Each row is a point. To make a cloud, some directions were put in groups of two or more. Within a group, all points are equally far from the middle, so they leave a hole (a ring in 2 directions, a hollow ball in 3). The other directions are filled evenly. Then the cloud was stretched, turned, moved and blurred a little. How many holes are there, and how many directions does each take, smallest first?

Cloud:
[[ -9  -8]
 [-47  29]
 [-42  17]
 [  0  22]
 [ 18 -38]
 [ 31 -43]
 [-31 -13]
 [ -6  10]
 [-13  28]
 [  8  57]
 [  6 -33]
 [-30 -18]
 [ 15  55]
 [ 39 -31]]
Holes: 0

Cloud:
[[ 31  63  44  30]
 [ 29   3 -11  18]
 [-47   4  18 -15]
 [ 25  21  -2  47]
 [ 10  60  18  20]
 [-52   3  12  -1]
 [ 25  -1  12 -16]
 [  0 -43  11   6]
 [-42 -37 -41 -26]
 [  7  51  18  25]
 [ 34  37   2  38]
 [ 39  71  41  34]
 [  0  18 -24 -12]
 [-22  15 -17  22]
 [ 31   4  42   4]
 [-24  25  20  13]
 [ 16  15 -16  18]
 [-53  -2 -17  21]
 [  9  72  14   5]
 [-63   4 -12   6]
 [  8  47  16  29]
 [ 41  22  -4  27]
 [ 69  36  23  -7]
 [ 13   5  37  -8]
 [ -3 -27  35  29]
 [-15  13  33  -4]
 [-36  13  23 -28]
 [ 40  22  21 -23]
 [-56 -42   9  -3]
 [-54   1 -13  18]]
Holes: 1 (2)

Cloud:
[[ 46 -23   4 -23 -15   2]
 [ 39  36  25   4  28 -21]
 [ -3 -15  58  35   3   7]
 [ 47  33  32 -34  16 -21]
 [ 34   1 -19 -38  -7   5]
 [  4 -46  56 -18  33   5]
 [ 34  39 -30  20   7  18]
 [ 38 -21  11 -37  -5  39]
 [ 57   7  31 -22  14  39]
 [ 47   9  31  -8  12  60]
 [ -3  -9   3 -23  34 -40]
 [-19 -28   5  -1   6  45]
 [ 13   7   7 -62  14 -22]
 [  8  -2  68 -10 -41 -15]
 [  6  21  -1  36  -4  54]
 [ 16  20   5 -34 -15  58]
 [ 25  51  34  10   5 -20]
 [ 14 -34  64 -14 -31  30]
 [-24   9  40  18  10 -12]
 [-20  -5  59 -19 -26 -18]
 [ 33  27 -33  22  21  17]
 [ 25  13  28 -58  12 -31]
 [ 20  68  -6 -11   9 -18]
 [  9  51  10 -38  23  38]
 [ 60  16  -5 -16  16  41]
 [  4  50  29 -28  27  30]
 [  0 -38  74 -25  -9   9]
 [ 32  20  29 -16  56   2]
 [ 25 -25  15  11  38  54]
 [ 21  34 -28 -18  53  29]
 [ 18 -48   3   1  34  38]
 [-29   1  25 -10 -19 -24]
 [ -6  50  13 -12  21  40]
 [ 52 -23  27 -33  -3  13]
 [-20 -12   8 -26  44  14]
 [ 25   1  57  -5 -43 -21]
 [  5  -8  75 -20 -32   4]
 [ 19   3  24 -13  62 -10]
 [ 20  64  -7  -7  20 -17]
 [ 23  15  47 -10  45  28]
 [ -3 -11 -20  16  -3  -7]
 [  2 -48  36  18   4  46]
 [ 11  63  19 -15 -18 -19]
 [ 57  13  26  -8  35  18]
 [ 31 -53   9  -5  12   0]
 [ 54  32 -24  -5   5  24]
 [ 43  37  40  10 -15 -12]
 [ 15 -14 -21 -28  -5 -11]
 [ -9 -39  64  -8  20  10]]
Holes: 3 (2, 2, 2)

Cloud, 91 rows:
[[-32  17  28  32 -32  41 -22  35 -16]
 [ 39  39  31  22  -4  15 -12 -41  20]
 [  4  17 -24 -20   3  -6  44  -1 -14]
 [-48 -25   8  35  10  48  13 -31 -30]
 [-27 -24 -25  34   4 -20  41 -65  35]
 [  3  -2   5  47  10 -34 -57 -63  13]
 [ 18   2 -35   9  46 -12   4 -45 -12]
 [-13  39  44  -3  21   5  17  15  -5]
 [  0 -42 -52 -11 -24 -28  14  22 -38]
 [-49 -10  27   8 -18 -20 -13  -6 -42]
 [ 29 -13   5   9 -41 -85  -6  -5  -3]
 [  7  -2  17 -35 -17  -4 -20  16  52]
 [-14 -43 -14  46   9  -7   1  -6   0]
 [  8   8  -4  31  25 -40 -31  28  -3]
 [ -3 -20 -21  36 -23  27  14 -45 -10]
 [ 19 -16  -2  -1 -11 -37 -28  20  71]
 [ 10   5 -11  42  46 -28   8  13 -16]
 [ 17 -38 -34  23   0 -43  30 -18 -39]
 [ 13  36  -5   7  18  25 -38  -6 -46]
 [-85   6 -26  37   8  20  13 -59 -46]
 [  6   7  -1   2  13   3  48 -10 -74]
 [ 28 -22  18  30 -39 -34 -20  21 -12]
 [ -8 -34  48  15  -1  27  12  22 -36]
 [-53  63  85  13   2  11 -16  -4   6]
 [-28   2 -93  -7 -15 -23  15  -8  12]
 [-39  -9  16  38  19  35  -2  -1 -48]
 [ -4   1  -6  -9  21 -13 -57  25 -34]
 [-38  19  40  36 -20   5  29 -12 -30]
 [-42  41  65  61  -9  37   4 -18 -45]
 [ -2  -5 -19  -6  55 -23  -8  -4   6]
 [-22 -31 -12  23 -25 -20  -6 -52   7]
 [-64   5 -19 -10 -14  45  14  12  20]
 [-36 -22 -44  14 -31 -30   9 -36  12]
 [-29 -39 -43  40 -17 -26  28 -28  -7]
 [  9   5  35  44  14  14  -3   3 -19]
 [-30  55  47 -16 -17   4 -14   6  -5]
 [-19 -20 -30   9 -22  11  37  60 -24]
 [-32  27   0  16  -6  -6  -4  44  18]
 [ -9 -10  -5  41 -35  26 -26 -15  18]
 [-13   5   2  34   6 -36  -1 -62  16]
 [  0 -56 -77  15 -24 -47  13  -5  -6]
 [-26  24 -65   9 -15 -32   9  24   3]
 [-35  22  35  35  13  22 -27 -66 -16]
 [ 21  19 -30 -15  -2   4 -21  43 -27]
 [ 14 -24  11 -14  16  36  12  44  -4]
 [-43 -28   8  14  32  13  32 -62  -6]
 [-43 -53 -31 -31 -11  28  14  -3 -16]
 [-13  25  62  36 -33   2   8 -18 -20]
 [  9 -23 -12  19 -15 -22 -26 -65  -5]
 [  0 -29  10   1 -33  -9 -35  21  19]
 [ 11 -10 -27  39 -63  15  -9 -24  13]
 [-66  17  -4  14  -6  29   6 -58 -36]
 [-28   7   2 -30  38 -21  16  12 -18]
 [-12  10  57   0 -42  -3  13  -1  -9]
 [ -6 -53 -49 -39  -2  35  18  24 -19]
 [-16  -2  11  21  18  33 -30 -12 -28]
 [-48  19   2  61  -5   5  27 -64  20]
 [ 40  43  20  31   3 -24 -29 -20 -28]
 [-22  -8 -15   9   8  33  10  26  26]
 [ -8  15  -3   0  26  -4  24  37   8]
 [-18  27   9 -22  42  -8 -20  41 -39]
 [-51 -53 -49 -24   2 -31   1   4 -29]
 [-68 -23 -23 -21   8  -4   8  30  -9]
 [ 28  -1  -2  10  29  40  21  -5   4]
 [-10 -24 -35  24  34  18   6  -4 -50]
 [-19 -41 -58 -26  18 -54  17 -43 -17]
 [ 17 -37 -13  24 -52  -6  -7 -45  32]
 [ 31 -25 -51  20  23 -66  34 -41 -17]
 [ -6 -25 -31  40   1 -39  16 -42 -22]
 [-46  -5  52  28  65  13  -9 -30 -10]
 [-23  17 -20  -4 -41 -49 -19  -8 -12]
 [ -2  22   2  39  13  -3  -8 -66  14]
 [ 19 -16  18  51  36 -16  45 -21  14]
 [-20 -10 -20  30   0 -76 -14 -50  -9]
 [ 22 -24 -47  24   7 -20  11  36  17]
 [ 16 -26 -17  33 -10 -45   5 -67  24]
 [ 45  46  26  22   6  -7 -23   1 -20]
 [ 12 -65 -54  33 -17 -34  15 -48  23]
 [-46  18   1 -18  11  20  30  35  -7]
 [  8   9   5  30   1  18 -20  13 -37]
 [-29 -29 -32  -2 -41  33  32   2   9]
 [-18  24  20  16  21 -18   2 -39 -13]
 [-42 -30 -40  11 -13 -67  13  31 -16]
 [ 20 -34 -41  43  18 -56 -25 -57   0]
 [ -7 -24  -2 -58  19 -43  25  47 -30]
 [  7 -60 -62 -30 -12 -45  34  32  -4]
 [-50  42 -15  41 -15 -26  11 -17  37]
 [-26 -39 -72 -19 -19 -30  -9   1   9]
 [  1 -30 -63   3  21  27   4   4 -31]
 [ 15 -56 -36   8 -32 -57  -4 -24  10]
 [-42 -20 -16  17   9  35 -20 -47 -45]]
Holes: 1 (3)

Cloud:
[[-40   8  22 -35 -26  19  42  22 -13]
 [ -5 -44 -13  -4  10 -38  26 -14  -8]
 [ 43 -15   1  -5  -1  58   7 -10  -9]
 [-25  -9  61 -26  27   3 -15 -15 -24]
 [ 32 -23  -4  -2  11  46 -12   1  55]
 [ 36  -4   9  22  44  11   6  -1 -52]
 [ -3   0  20  30  21  -9  22  10  41]
 [-49 -38  -6 -32   8  11  47  27 -31]
 [-35 -51  26 -36  28   1  16  43  15]
 [ 73 -61  14 -16  -6  -7   1 -11  -7]
 [-58 -29 -33  -4  -3   6   5  32  10]
 [ 31   3   3 -43  19  33  36  15 -16]
 [-44 -11  19 -29  -5  40 -44   3 -52]
 [-59 -35  23 -49 -27  -9 -18  -9 -22]
 [  0 -34   6 -50   8  22  55  26 -27]
 [ 31 -39  57 -33   5  -1 -61 -27  19]
 [ 75 -13 -22  -4  30   7   3 -46  37]
 [  1 -47  29  15  19  -5 -35  46  29]
 [-33   4   1 -25  -5   7  74  22 -16]
 [ 42 -42   1  26   9 -22 -13 -33 -11]
 [ 15 -40  61  17  11  22 -72 -48  11]
 [ 14  -3   4 -20  -5 -46 -35 -28  20]
 [  4   4   6   7   2  49  16 -12  45]
 [ 35  11   2 -52  29   0  17 -15  45]
 [-10  -2   7  47  18  20 -83 -23   7]
 [-26 -29   1  10  42  -4 -27  18 -43]
 [ 34 -21  31 -12  -8  24 -68   1  19]
 [-44 -54  22  -5  -1  37 -33 -20  34]
 [ 40   0 -24 -34 -13   9  25   4  51]
 [ -6   3 -10  42   9   3  27  23  28]
 [  4 -19  41  -8 -31  23  30 -10  -6]
 [  7  -3 -18 -19  23  23  73   9   6]
 [ 15 -47  -1 -26  45  35  30   7 -16]
 [ 26 -33 -18  52  45  23 -35 -17   5]
 [-56 -39  19   4  -3   4  10  50 -30]
 [ 13 -32  51 -22   3  45 -46 -26  37]
 [-19  -6   1 -60  30  -3  22  23  29]
 [-13  -1  35  39  42  24 -17  20 -31]
 [-28 -28 -23 -11   6   8  34  41  40]
 [ 11 -32   2  49  49  12  26  17 -33]
 [ 33 -13  17  41  55  36 -28  36  -3]
 [-27 -35  31  -9  -8 -22  44  -1  16]
 [ -5 -46  38   5   6  49  -1  -7 -47]
 [ 39 -54   0 -56  22 -24  28 -15  34]
 [-65 -30  20  19 -16  44 -29  23   5]
 [-11  15 -34 -37 -27  -8  31  21   9]
 [ 50  -3 -14  14  15 -24  16  51  46]
 [ 35   5  -8 -57  30 -13  41 -22   6]
 [  9   1  26 -43 -26  -6 -62 -27  18]
 [ 29  -5  20 -20 -22  45   4 -20  36]
 [ 31 -35 -19 -53  15 -13  52  31  47]
 [-23 -11  54 -15  -3  -5  26  21  24]
 [-20 -31  32 -54  17 -10  20 -16 -39]
 [ 18 -41   2  17  44 -13   7 -30 -22]
 [ 27 -30 -26  -9  56 -26 -11 -10  41]
 [-52 -27  24 -10  12  25   3 -55   2]
 [  4  13  -1 -30  11 -38   9  40  14]
 [-24  -7  17  13  25  46  22 -25  19]
 [ -9  -8  54  -8  39  40 -36 -34  -2]
 [  6 -36  46  -6  46  37 -41  11  24]
 [ 59 -17 -19 -15  16  39 -44 -49  34]
 [-29 -33   5 -41  34  42 -18  -8   0]
 [-21 -37 -27 -19   6 -39  26  43  12]
 [-54  -3  22 -48   8 -12  -6  19   1]
 [ -3 -35 -22  29  49  -4  -6 -19  14]
 [ 47 -35  13 -36  -8  20  -8  27  -4]
 [ 42 -25  12 -11 -26  -4 -48 -76  45]
 [ 39  -7 -24  44  39   2 -25  20  34]
 [ 40  10 -34 -37  35 -12  22  12  -7]
 [-73 -17   8   3 -14  -2   1   2 -51]
 [ 45   6  14 -42  19 -18  30  27  57]
 [ 26  -9   8 -57  16 -35 -20 -28  29]
 [ -2 -51  12 -10  -9   3  -8  45 -33]
 [  4 -34  28 -35  26  -3   3 -56   0]
 [ 36  12 -13   4  11   7 -52 -20  56]
 [-24 -12  26 -17  52 -19  -8  22  28]
 [ 70 -12 -25 -18   3 -16   1 -22 -16]
 [ 23  -5  38 -24  -7 -18  15 -26 -42]
 [ 58 -44  22   9  -1  22 -39  16 -15]
 [-48   8  32 -35  25  35 -13 -35 -14]
 [-73 -15  -1  18   5  37  -9  32  15]
 [ 11 -15 -35  -4  46   5 -26 -38  21]
 [ 49  -7  -5  34  10  44   5  -3  10]
 [ -7  -2 -18  39  28  12 -54  14  10]
 [ 45 -57  28 -12  -1  22 -54  -7  21]
 [ 20 -19 -30  -1  24 -35  59  32 -38]
 [ 37 -32  -8 -15  34 -37 -12 -25  61]
 [ 28   0 -41  -2 -16 -22   9  19  13]
 [ 53 -15   6 -17  24   3 -17 -24  79]
 [-24 -32   1 -48 -11  25 -19  10 -36]
 [ 31  -3  50   8  21  22 -42  20 -16]]
Holes: 1 (8)
